Each row of a before or after table is a point. One or more steps were done to the points. Then noise was added and the rows were shuffled. The steps act on columns, c1 being the first. Write out the steps. A step turns or swaps two columns, mirrors them in a line or flattens them onto one, adds a multiple of one to another, or multiplies or shifts one. Angles are multiples of 10 degrees, from the lower column toward the higher: turns from -170 to 170, lines from 10 to 170 but not 90. Use the fewest steps. Two steps may share a column if one is a turn and the other turns, adds or multiplies; they go together, in the order done. Otherwise the lowest column goes first.
In the rows, zero is written as 128.

Before (8 x 3):
[[137 113 117]
 [104 139 146]
 [107 135 141]
 [102 139  99]
 [ 88 121 136]
 [130 138 109]
 [151 135 129]
 [ 88 134 101]]
After:
[[155 140 144]
 [ 67 127 112]
 [ 51 108 154]
 [ 54 124 107]
 [  7 138 122]
 [197 122 126]
 [  9 112 152]
 [135 112 143]]
Steps: multiply c1 by 3; turn c2 and c3 by -160 degrees

Before, 13 rows:
[[148   7  86 104]
 [100  95  67  49]
 [174  90 144 154]
 [192  98 135 112]
 [222 135 168 178]
 [151 116 109 135]
 [104  75 119 128]
 [111 127 119 141]
 [147 152 196 188]
 [105 124 150  79]
 [170 147 122 121]
 [115 152 201 171]
 [155  47 146 112]]
After:
[[125  49  88  92]
 [129 152 135 171]
 [125 129  60 121]
 [130 117  50 115]
 [127 151 142 150]
 [128 126  93  62]
 [125 146  63 100]
 [128   3  24  84]
 [124  98   8  28]
 [127 138 110 154]
 [131  97  73  92]
 [128  93  82 136]
 [128  70  59 107]]
Steps: multiply c1 by 0; shift c3 by -60; shift c4 by -20

Before:
[[169 149 142 203  91  86 172 185]
 [110 159  80  93 114 111 130  83]
 [109 137 132 185 197  79 164 105]
 [208  79 125 135  81 150 193 153]
 [116 161  67 103  95  78 188 197]
 [ 84 137 117 134 153 102  64 183]
 [106 125 156 165 164 187 110 133]
 [201 197 146 194 196 109 120 118]]
After, 8 rows:
[[107  92 154 113 164 188 107 134]
 [169  50 145 124  90  83 171 185]
 [112 151  81 170 115 111 128  81]
 [109  73 131 116 197  78 166 108]
 [209 138 122  78  81 151 197 153]
 [ 84 121 116 134 153 103  63 184]
 [201  42 144 172 196 110 118 119]
 [117 141  65 167  95  78 187 197]]
Steps: turn c2 and c4 by 110 degrees

Before, 11 rows:
[[178 181 158 128 210 162  98 147 184]
 [ 97  95  11 146 122 127  98 115 164]
 [168 103  94  99 150 112  74 132 175]
 [ 69 139  57 156  81 135  57 133 144]
 [200 174 167  89 170 205 180 220 106]
 [173 179 192  75 241 184 156 155  76]
 [132 110 135 116 111 132 112  88 182]
 [145 101 137 172 161 120 118 156 136]
 [181  95 103 150 144 207  89 112 139]
 [171 137  95 156 149 153 159 104 165]
 [222 197 151 114 170 148 117 150  79]]
After (11 x 9):
[[144  98 138 157 161 128 163 155 134]
 [170 138  97 169 149 127 124 104 162]
 [ 66 140  57 100  80 132 203 134 146]
 [168 104  95  73 149 126 152 129 174]
 [201 178 168 135 173 128  63 216 106]
 [181 179 161 110 208 126 150 146 182]
 [221 196 154 109 175 130 123 153  78]
 [181  94 105 122 145 129 169 112 138]
 [172 178 192 105 239 127  73 156  75]
 [133 110 133 108 111 129 133  84 181]
 [ 96  96  11 123 125 128 163 114 164]]
Steps: mirror c4 and c7 in the line at 20 degrees; multiply c6 by 0

Before:
[[166 122 168 106 121  97 148 129 129  96 133]
 [167 134 139 102 115 142  48 139 125 155 161]
 [ 97 105  87 124 113 152 118 133 138 101 134]
 [123 184  96 104 125 102  84 237 142 185  98]
 [143 153  91 130 134 126 115 134 115 118 133]
 [106 208 124 123 142 107 158 130 165 124 163]
 [174 134  97 111 185 158 133 205 158  96 146]
 [100 116 103 144 201 137  91 145 125 135 149]
 [127 116 114 114 249 156 147 114 157 103 106]
 [108 134 111 106 125 155 158 124 104 108 160]]
After:
[[103 132  82 148 112 149 116 136 137  96 133]
 [104 117  92 141 245 158 147 111 151 125  95]
 [ 94 103 175 137 124  99 142 129 130 169 135]
 [187  95  84  78 153 103  86 235 126 123  96]
 [108 103 120 131 124 155 159 125 114 111 166]
 [136 147 107 134 207 137  90 145 132 101 150]
 [122 123  99 102 132 127 114 138 110 149 132]
 [ 93 108  72 124 208 160 131 206 168 175 132]
 [127 109  96  52 142 105 160 135 174 107 151]
 [155  99 142 134 121 141  49 140 135 172 157]]
Steps: swap c1 and c10; turn c2 and c4 by -100 degrees; add -0.7 times c9 to c3; turn c9 and c11 by -20 degrees; add 0.3 times c8 to c5

Before (10 x 14):
[[126 126 142 183 162 147 102  86  90 127 179 236  92  95]
 [148 185 126  81  92 113 115 146  88 194 170 123  84 156]
 [101 110 148 122 177 139  98 116  64 137 187 134 101 120]
 [181 136 115 166 120 145  64 107 130 118 142 146 106 101]
 [109 146 153  87 146 144  82 123 115 111 126 129  72 136]
 [166 200 102 115  56 124 160  52 137  50 102  91 135 138]
 [144 167 156 111 156 137 161 116 119  79 109  91  97 180]
 [148 186 131 139 116  93 113 119 135 159 175 173 184 113]
 [122 114 132 147 117 127 123 119 132 115 148 142  82 105]
 [168 128 129  85 130 134  95 105 108 176 128 117  79  69]]
After:
[[155 188 130 170 119 172 112 118 140 157  97 141 179 108]
 [149 187 123 101  93 164 116 147  90 194 114 165  81 162]
 [173 133 127  95 128 129  91 107 116 179 130 160  65  56]
 [140 167 157  87 150 108 159 117 121  75 138 119  90 194]
 [ 98 110 149 134 177 185 101 121  66 136 141 137 102 115]
 [111 149 152 109 143 126  86 115 112 111 145 167  78 138]
 [123 125 138 251 165 178 101  87  92 129 146 136  93  87]
 [168 198 104  87  53 100 159  56 136  52 124 122 124 146]
 [183 142 114 161 120 142  61 105 124 114 150 100  95  90]
 [117 114 134 152 117 151 124 115 131 117 131 121  86 100]]
Steps: add -0.3 times c1 to c13; turn c4 and c12 by -60 degrees; swap c6 and c11; multiply c14 by 1.3

Before:
[[ 66 124 128  67  67 173 140  56 156 149 191 188 156 112 113 111 172  39]
 [175 177 102 118 128 148 211 161  95 175 157  88  59 165  62 175  66 120]
 [ 94 131 134 143  75 131 177  89  68 108 152 213  71  87  47 171  60 144]
 [170 200 161  71 124 148 170 169 113 208  62 145 116 149 162 113 123 142]
 [152 206 123 150 142 133  89 152 181 124 176 184  63 110  92 165  53 105]
 [170 150 135  83 112  89  79 171 105 112 128 174 166 112 148 156 109 145]
 [164 123 158  73 154 123 108  55  95 116 146 138 153 134  80 115  52  66]
 [112 114  61 144 125 155 164 153 112 171 105  90  55  77  91 144 156 152]
 [157 118  54 124 162 147  87  61  93 190 139  93 122 190 100 146 166  65]
 [180 130  55  86  83 118 175  77 161 129 112  93  54 161 163 182 175 135]
 [ 68 140  74 127  67 151 189  44 110 104 184 130  51 155  56 101 145 138]
 [151 121  70 140 151  83 173 129 186 148 141 167 169 160 124 164 156 117]
 [107 136 119  71 107 217  79 144 147 212  66  79 159 157 157 127  66  81]]
After:
[[151 205 129 119 114 120  88 166 211 125  90 185 109  62  92 164  90 159]
 [166 124  92  47 111 125 108  66 138 117  87 136 134 154  79 116  46 112]
 [180 130 201 113 167 110 175  74 135 129 126  92 161  56 163 182 185  88]
 [169 151 112 120 165 115  80 168 118 112 143 173 113 167 150 156 102  80]
 [ 69 140 202 135 160 151 191  70 104 104  46 129 155  50  56  99 135 122]
 [157 118 189  71  89  85  87  71  78 189  94  94 189 120  99 145 143 158]
 [171 199 109 113 119 159 170 143 116 208 204 145 150 116 161 113 115  71]
 [152 121 153 124 140  56 174 133 166 147 115 167 160 167 123 164 182 144]
 [ 66 125 163  20 146 190 139  81 129 149  45 190 114 155 113 111 180 120]
 [174 178 158 115 114 128 212 169 131 174 112  88 165  60  61 174  59 123]
 [107 135 176  58  88 194  78 122 176 214 191  78 157 160 157 127  84 102]
 [ 94 131 140 150 166 163 179 100 109 107  93 213  87  72  46 171  37 132]
 [113 114 198 156 115 116 163 143 100 172 159  91  77  55  90 145 144 131]]
Steps: turn c5 and c6 by 140 degrees; turn c3 and c6 by 150 degrees; mirror c4 and c18 in the line at 30 degrees; mirror c8 and c11 in the line at 10 degrees; turn c9 and c17 by 30 degrees; swap c13 and c14

Before:
[[ 86 183  77 176 130 164  90 178 132 168 171  97 101 171 110 142  97  97
  129 114 160 178 109 105]
 [ 70 134  81 118 103 159 174  94  90 150 160 130 170 116 139 116 107 132
   88  86 155  92  98 100]
 [160 101 132 148 170 124 184 130 118 137  99 159 126 121  84 165 148 118
   84 109 146 108 182 150]
 [129 100 169 103 164 151 134 103 114 135 163 123 139  97 119 157 139  86
  113  80 120 135  98  93]
 [ 87 116 129 165 104 124 139 133 150  76  99 127 187 142 103 120 123 117
  166 126 122 112 147 130]
 [111 122  91 126 129 140 135 156  81  89 116 190 128 130 131 150 177 136
  170 103 131 130 145  77]
 [146 160 102 168 158 155 167 148 106 103  81 164  95 124  83 152 126  90
   73 172  82 107 170 120]
 [112 167 149 179 106 124 108 130 124  98 151 114 119 125  88 130 174  95
   74 104 129 127 126 101]
 [127  99 164 110 124 183 104 161 157 157  93 151 173 100 109 115  96  97
  149  86 144 171 181 157]
 [ 95 147 133 173 112 179 177  91  73 156  82 138 119  97 154  93 132 162
  160 175 151 167 105  87]]
After:
[[159 103 138 146 172 123 184 125 117 115  98 160 124 120  79 174 146 132
   84  98 146 108 181 150]
 [ 85 118 129 165 101 123 138 127 148 143 100 129 185 141 101 106 123 178
  166 127 122 114 145 131]
 [146 158  85 168 159 157 165 131 106 105  84 164  94 123  81 165 125 169
   73 179  83 104 170 120]
 [129 100 190 102 165 148 132 126 112  89 163 124 139  93 119 166 133 146
  117  85 121 134  98  95]
 [127  99 179 111 124 183 102 130 157  84  95 148 173 101 108  94  94 112
  150  92 146 173 181 156]
 [ 86 184  89 175 129 163  91 127 133  75 168 100 102 171 113 138  99 101
  132  56 160 176 109 107]
 [ 69 135 106 120 103 158 174 127  92 119 160 132 171 117 140 142 111 104
   90   5 156  90  97  98]
 [ 92 147 110 172 114 179 178 125  73 144  83 137 120  99 155 131 133  89
  163 213 151 170 104  87]
 [109 171 158 176 103 125 110 127 125 121 151 114 116 125  89 133 175 183
   76 110 129 125 127 101]
 [111 125 110 125 129 138 134 130  81 163 119 190 126 129 132 183 178 167
  170  47 131 128 147  79]]
Steps: turn c3 and c20 by 30 degrees; multiply c20 by 2; multiply c8 by 0; add -0.7 times c9 to c16; add -0.3 times c17 to c10; turn c10 and c18 by -120 degrees

Before, 12 rows:
[[136  66 108 146 112 151 140 136 130 114 119 121 105 138 129 109  90  80
  135 115  98 120 154 135 126 128 145 144 112 109 138 126]
 [133 149 120 117 112 153 133 141 128  96 128 119 153 114 148 112 108 117
  142 143 115 146 131 118  97 120 120 153 110 130 132 130]
 [106 131 142  78 141 140 111 128 141 114 120 135 117 133 131 140 147 135
  141 168  90 119  72 113 117 134 151 138 129 120 124 122]
 [123 137 134 143 148  65 147 102 133 100 121 119 117 145 144 130 141 132
  142 164 249 220 150 137 127 132 137 100 100  96 138 117]
 [125 137 129 140 137 149 130 138 126  96 137 137 124 118 129 110 136 127
  131 118 106 121 152 132 122 137 114 129 100 125  98 120]
 [128  31 109  79 129 151 144 136 183 101 119 127 106 128 130 148 147 129
  141 133  91 116 145 116 111 123 147 156 104 121 119 124]
 [131 138 142 147 110 156 147 147 138 104 145 126 112 123 153 125 131 125
   83 161 100 115 137 134 131 127 151 151 111 120 129 117]
 [131 137  92 148 125 144 143 150 132  98 121 135 155 124 153 196 105 108
  131 156 154 121 142 133 133 120 127 121 152  78 109 119]
 [128 130 124 142 110 161 130 144 130 161 144 128 112 112 135 111 148 117
  103 152 116 124 155 121 131 111  69  86 136 100 137 125]
 [ 92 147  98 144 123  58 142  89 133 193 117 135 106 144 148 116 129 104
  138 149 117 119 153 127 112 120 133 154 161 128 133 124]
 [113 139 115 149 121 138 132 124 160 111 118 124 109 138 135 111  98 134
  142 156 113 115 144 109 118 126 150 141 107 122 125 124]
 [130 139 116 119 134 122 108  78 156 114 151 123 125 123 136 123 125 121
   35 160 106 123 136 138 128 128 114 146 104 129 121 125]]
After:
[[134 148 119 117 112 153 133 148 128  96 127 119 152 114 147 112 109 117
  143 147 116 147 137 118 100 119 134 153 110 130 132 130]
 [113 138 115 149 120 138 132 104 160 112 119 124 108 138 136 111  98 134
  143 165 114 116 139 109 115 125 130 141 107 122 125 123]
 [128 131 125 141 111 161 130 130 131 161 144 127 112 112 135 111 149 117
  103 158 116 125 158 120 141 112 127  86 137 100 138 124]
 [131 138 142 148 110 157 147 152 139 105 145 125 112 122 153 125 131 126
   83 171 100 116 145 135 126 129 127 150 111 120 129 117]
 [124 136 135 142 148  65 146  61 134 100 121 118 117 145 144 130 141 133
  143 175 249 220 135 136 125 133 129  98 100  96 139 117]
 [130 139 117 120 134 122 108  33 156 115 152 125 124 123 135 123 125 120
   35 170 106 122 110 138 130 130 128 146 103 129 121 124]
 [132 138  93 149 125 143 143 151 132  99 121 136 155 124 153 196 105 109
  130 165 155 121 151 133 134 120 127 120 152  79 109 120]
 [ 92 148  98 144 123  58 143  35 133 193 116 136 107 144 149 115 130 103
  138 154 117 119 131 127 112 119 132 155 161 128 133 125]
 [136  66 107 146 112 151 140 116 129 114 119 121 106 138 128 108  90  80
  135 110  98 121 155 136 123 129 129 145 113 109 137 126]
 [128  32 110  79 129 151 144 125 183 100 118 127 106 128 131 148 148 130
  142 135  90 116 147 117 109 123 132 156 105 121 119 124]
 [125 137 129 140 137 149 129 121 125  96 137 136 125 118 130 110 137 127
  131 116 105 122 153 132 125 137 129 129 100 124  98 120]
 [106 131 142  77 142 140 112 185 141 115 120 134 117 134 131 140 148 136
  141 180  91 119  79 113 113 134 131 139 129 120 124 122]]
Steps: turn c8 and c23 by 30 degrees; multiply c8 by 2; multiply c20 by 1.3; flatten c25 and c27 onto the line at 170 degrees

Before (9 x 48):
[[140 107 145 124 131 195 120 168 148 131 115 117 143 136 118 149 138 140
  130 117 141 147 134 119 139 144 156 119  92 117 145 127 107 128 140  99
  107 108  69 141 111 142 107 149 116 124 140 150]
 [145 115 153 114 145 143 157 135 114 112 127 125 124 126 133 164 128 147
   72 125   7  90 102 148 130 152 155 143  93 100 149 137 106 122  97 116
  116 114 139 142 115 145 111 131 131  84 119 118]
 [146 135 119 114 151 139 162 122 138 102 110 123 113 160 118 122 125 128
  135 184 151 164 109 127 118 121 140  97  94 110 147 137 110 120 109 126
  127 146 134 149 162 134 134 137 137 132 140 114]
 [141 138 128 125 139 141 161 144 139 129 106 127 141 121  81 122 125 139
  105 157 141  97 181 107 112 115 147 105 100 119  63 137 109 122 164 128
  146 121 128 136 106 134 117 139 115  87 118 125]
 [145 113 153 130 135 135 151 143 119  72 120 124 105 122 136 136 128  64
  114 117 120 116 100 154 133 129 116 134 133 206 154 147  95 142 166 135
  125 115 139 144 136 149 115 153  76 129 120 105]
 [ 85 146 137 157 132 126 133 137 148 123 118 110 140 122  91 125 131 143
  132 132 154 110 103 120 127 116 107 117 144  94 134 135 100 120 149  94
  139 158 108 119 153 140 110 127 124 122 123 102]
 [140 109 124 108 128 125  32 140 156 125  83 121 141 135 135 129 153 141
  138 157 151 158 104 112 144 128 118 118 113 152 152 143 119 135 149 123
   97 130 138 130 118 149 131 126 107 133  75 118]
 [113 124 158 146 161 118 136 129 125 113 128 107 144 133 111 133 129 133
  132 118 145  98 130 121 140 119 159 122 105 135  69 106 105 123 171 118
  158 129 112 131 116 157 141 141 130  97 126 122]
 [136 123 119 146 136 117 156 138  31 124 122 128 118 126 107 152 142 144
  128 120 146 104 117 152 115 110 136 128 100 109 146 147 147 143 141 131
  115 135  97 127 112 114 160 202 139 119 141 108]]
After, 9 rows:
[[142 109 123 110 129 127  33 142 155 127  82 121 144 136 136 130 154 129
  156 157 152 156 104 111 140 127 128 135 114 152 148 145 120 132 152 123
   99 132 135 124 117 148 127 127 117 117  73 119]
 [137 106 147 123 133 198 121 170 146 129 114 117 138 138 119 150 143 151
  127 119 140 146 133 120 143 144 148 123  93 118 148 125 104 128 141 100
  106 100  71 141 111 140 123 155 132 117 140 147]
 [146 113 153 114 147 145 153 133 114 112 126 126 123 127 133 164 128 150
   89 125   4  89 104 147 130 156 154  82  93  97 150 134 107 121  96 117
  112  98 137 141 117 145 128 136  85 147 123 118]
 [147 112 153 131 137 133 150 145 118  75 116 125 104 125 140 135 127  95
  159 120 123 114 101 156 133 128  88 126 132 201 151 142  94 143 166 135
  126 104 138 142 137 150 121 157  85 136 118 106]
 [109 120 155 146 163 124 136 130 125 114 126 107 142 136 112 132 131 147
  126 120 144  98 131 120 139 119 148 101 106 138  71 102 105 122 174 118
  158 116 111 130 117 157 125 134 139 119 126 124]
 [131 122 120 146 136 118 151 137  30 126 124 127 118 123 106 155 137 139
  114 118 145 102 113 154 114 107 142 114 103 109 147 144 146 146 138 127
  115 140 103 128 110 118 118 192 140 129 138 107]
 [146 136 115 112 154 135 159 124 139 104 110 122 114 158 118 119 124 131
  127 185 149 168 108 129 122 119 133 131  93 111 147 136 111 117 108 124
  129 151 135 147 164 136 127 140 137  99 138 118]
 [ 84 147 139 156 133 127 130 137 144 125 119 113 140 125  89 126 132 123
  130 132 149 108 103 120 124 115 121 123 142  93 132 136 101 119 152  95
  139 152 107 117 154 139 128 131 138 118 121 103]
 [143 138 127 125 138 140 158 142 139 130 108 127 141 121  83 122 125 142
  125 159 144 103 181 104 114 117 141  87  98 123  65 139 107 121 168 124
  147 127 127 135 105 134 126 134 108 105 117 121]]
Steps: add -0.5 times c3 to c38; flatten c18 and c27 onto the line at 50 degrees; add -0.3 times c39 to c45; turn c19 and c45 by 50 degrees; swap c28 and c46; flatten c43 and c44 onto the line at 100 degrees
